Rows are points. Any point is a mix of the corners, with weights that add up to 1. It lies inside the corners' shape when no weight is negative. Say inside or outside, and name the corners with a negative weight.

Corners:
(1):  7 42 30
(2):  48  27 -58
(3): -34  -6 -27
(4): -39 -37  53
Points:
-32 -26  35 => inside
-40   4  55 => outside (2)
 3 32 18 => inside
 -7 -22 -21 => outside (1)
 8 29 16 => inside
 10  -9 -60 => outside (1)
 -1  22 -38 => outside (4)
 8 36 20 => inside

Corners:
(1):  16 -12  -6  -3 -36   7   3   2 -24 -12  12
(2):   3  -3  -8 -39 -11 -47 -56   9  11  -9  -2
(3): -12 -25 -11  10 -29  -7  -9  16  14   0 -18
(4): -32  -9  32 -50   1 -29 -60  13 -20 -19 -19
(5):  16   7  43   3  33 -29  58 -12 -13 -14  15
(6):   1 -30 -15   2 -11  14 -12   2  14 -39  11
(7):   7 -23  24  24  33 -33  17  -1 -22   5  37
(8):  11 -15  14   0 -14  27 -24   5  24   6  12
(9): -30  25 -13 -16  -5 -20 -51  18   2  -8   3
(10):  10 -23 -11 -29 -15   5 -13  54   3  -8 -13
(11):   9 -14   5 -18  44  -3  46 -22 -21  14   4
(12):  37  -2  25  34  53 -22  38 -17 -34  -8 -11
Points:
  5 -10  22  27  11   2  -9  15   9 -10   2 => outside (1, 2, 11)
  8  -6 -11  17 -11 -31 -10  14  -6 -24   7 => outside (4, 8, 11)
 -3   3  -2 -14 -20 -11 -30  15   6 -23 -10 => outside (7, 11)
 -5   7  12  -1 -15 -14 -37  -3  11 -15   5 => outside (7, 10, 11)

Corners:
(1):  -9 -13  21   4 -40  -7   9  30   7   0  14  24  40  52 -10   0  -7  10   7  37
(2):   8  12  56  31  21   9 -18  25  16 -25  -2  -9   3  15  14  24   5  -8  17  -8
(3): -13  11 -23   9  -1 -43 -19 -18  23 -15  -8  17 -24 -39  33 -29 -14  16  19 -16
(4):   0  33  37   6  12  13   0   8  28   7   0 -25 -15  11 -24  -8   2   7  23  -8
(5):  11  -5  17  16 -27  27   5  31   0   2   0 -17   6  34 -12  34 -18  31 -28   1
(6):  33  -6  48   3  32   7  20  28   1  -3 -10  27  -6  -2 -11  -2  10  15  15 -12
(7):  -3  18  52 -25   6  30   7  60 -12  -7   5 -31 -10 -11   4  14   6 -12  11  11
(8):  16 -22  17  -9  -4   4 -33 -16  55  -6   9  10 -11 -34  23 -24 -18  13  19 -11
(9): -14 -14  -8 -13   4  34 -13  20  -2 -19   1 -19  20  42 -17   4   5  43  -6  12
(10):  -2   3  14   4 -13  -4 -46 -48   9  -3  36  37 -18 -40   4   6  -4  18  32 -10
(11):  22 -19  -3  16  -3  -9 -40 -24   7  18  -7  13 -20 -26  29 -24   2  -9  46 -19
(12):  28 -39 -24  36 -27 -10  -4  25  20 -30  32  10  31  -2 -39  16   9   0   1 -11
(13):  32  -4  12   1   1  16  -6   3  13 -38  22  -4  10  40 -36 -12 -34 -16 -25  19
(14):   5 -26   7  25  37  -3 -23 -15  12  15  30   6 -10 -24  17 -20  -3  -4  -3 -31
(15):   9  31  23 -13   7  44  29  21  20 -14   6  12 -14  18  27   2  13  -3  15   4
(16):  -8   8  20   1   4  35  11  41  15  -5   7  15  20   9 -13  29 -26  -4  24  -1
(17):   1 -19  -5  22   3 -28 -20 -39  24   3  26 -12  -7 -25  28 -17 -17  33  58  18
(18):  -2 -49  -9 -29  -1  -2   1   3  12  -7  25   1  -9  46 -30  23 -12   1 -12   4
(19):   9  -1  21 -15  14 -41 -14 -40   3  20  -1 -10  14 -32  32  -2   0   5  24 -32
(20): -11 -10  -1  15  -1  21   4   5  17 -16 -12  -3  11  20 -19  10   8 -10 -24  39
(21): -17 -30  24   7 -31  23  17  -7  -8 -53   8  -1  19  26 -37   3  -8  -4  -9  -5
Points:
  3  -6  10   5 -12   2   8  22   1 -11   4  -3  12  29 -11   7  -4   9   9   6 => outside (8, 10, 14, 20)
  6  -5  20  -1  12  19   1  20  15 -18   6  -5  -9   3  -6  -3   0  -5  11   0 => outside (1, 5, 10, 19)
-24   0  40  -7  -5   9  16  19 -13 -21   4  -9  19  46 -33  25 -17  13  -3  22 => outside (8, 11, 12, 14, 15)
  5 -10   6   7   4  -1 -11  -6   4 -10  10   3  -2  -7   5   4  -5   5  13  -5 => outside (1, 4, 8)
  4   0  17  11 -11  11  -8   5  13 -16   9   3   3   1  -3   2  -6  11  17   7 => outside (14, 18, 19)
  2  -5  17   4   3  22   6  32  15 -12  -2   6   0  15  -9   4   1   3  -2   1 => outside (10, 13, 17, 19)

Corners:
(1):  19 -29 -20   9 -19  18   5 -15 -18 -12  34 -19 -11  -1  -3   5  10  11  22   6
(2): -19 -17 -24 -34 -16   4   7  22 -20  -5 -12   9 -17  59  25  30  -9  15 -15  11
(3): -34  -5 -18  14 -21  -8  -2   2   3  19  28 -14  -9   2  16  -1 -11  -2  11  16
(4): -15  -2  -9 -20 -38   9 -19  -8  -5 -10  35  -7  -2  -1 -13  -7  22  10 -26  -8
(5):   3 -23 -27 -21 -20   0  -7  25 -42   9  -8  15  -1  44  10 -14 -12 -31  -3  11
(6):   7  16  19  -6  36  18 -48 -34   0   4 -20  28   1  11   4  24   7  -3   2   9
(7):   0  -8   0 -14 -27  21  12  11 -29  27 -29  -8 -20  33  14  19   3  -7   4  -7
(8):  21   9 -14 -11 -39  -9  13   2  -8   6 -37  15 -13  28  -2  15  -5  -5   3  31
(9):   2  31 -14   4   2  22 -14   4 -20  -6  38 -10 -29   6   5  -1   2  -2 -13   9
(10): -15  -2  -5   6  23 -10   2 -29  13  17  27 -18 -13  22 -16  -6  18  19 -11  -7
(11): -13  10 -15  -5 -11  24  32   0  -9 -10  20 -13  17  13 -10 -17  -7  -2   1  14
(12): -10  -5 -23  22  -4  -3  11  -5 -31   7  16  -4  -1  -4  -5  12  -8  11 -29   3
(13): -16  16   3  12  32   2 -28   6 -11  -5  -8   5  -6   9 -19  32  60  -8  15  14
(14): -18   1 -15  -9  -4 -15  16 -40 -13 -15  20 -36  -7 -16  -3   5   8 -18   3   6
(15):   9 -14   1 -16 -21 -12  20  36 -12   0 -10  25 -12  22  29  -1   4 -12  -3   4
(16): -21  17 -37  -2  -6   1  20 -22 -20   1  35  17 -10   7  11  -7  23   8  11 -20
(17):   2  17 -25 -22  39  12 -36   9   5   7 -36   5   2 -15 -27  22  24   2   4  -6
(18):  -9   9  19 -39  44   8 -28 -11 -19  29 -20  29 -14  -8 -31  34  33  14  11  23
(19):  -8  10   0 -13  27  23 -21  -6   3   9  -4  22 -14   0 -40  48  26 -28   1 -13
(20): -16  14  -3  -2  -5   0 -12  -3 -23  -2  18   6 -10  25 -15   4  -9  14  23 -29
(21):  16  33   6 -23  34  -6 -27  -6   0  32   2  -9  22   3 -18  50  29   0   7   3
Points:
 -3   5  -9 -10   4   3 -12  -4 -12   7   0   5  -8  11  -7  14  11   0   2   1 => outside (11)
 -4   6  -8 -13   4   6  -5  -2  -9   7  -2   8  -9  13  -9  21  12  -4   1   3 => inside
 -5  -2 -11  -9 -11   3   2  -6 -14   8  10  -2  -7  13   1   7   0  -4   1   4 => outside (13, 17)
  3   1 -20  -7 -14   4  12  -2 -14   0   8  -4  -7  19  11  -2  -2   0  10   5 => outside (4, 12, 13, 18, 19)
 -2   1 -10  -8  -2   5  -3  -4 -12   7   2   0  -8  10  -5  13  12  -2  -4   8 => outside (20)
-12 -14 -19 -10 -12   2  12   1 -16   7  -1   2 -12   7  -5   8  14  -2   0   7 => outside (6, 9, 20, 21)
 -8   4 -10 -10  -2   6  -3  -2  -9   4   6   1  -6  14  -2   7   9  -2   5   4 => outside (12)
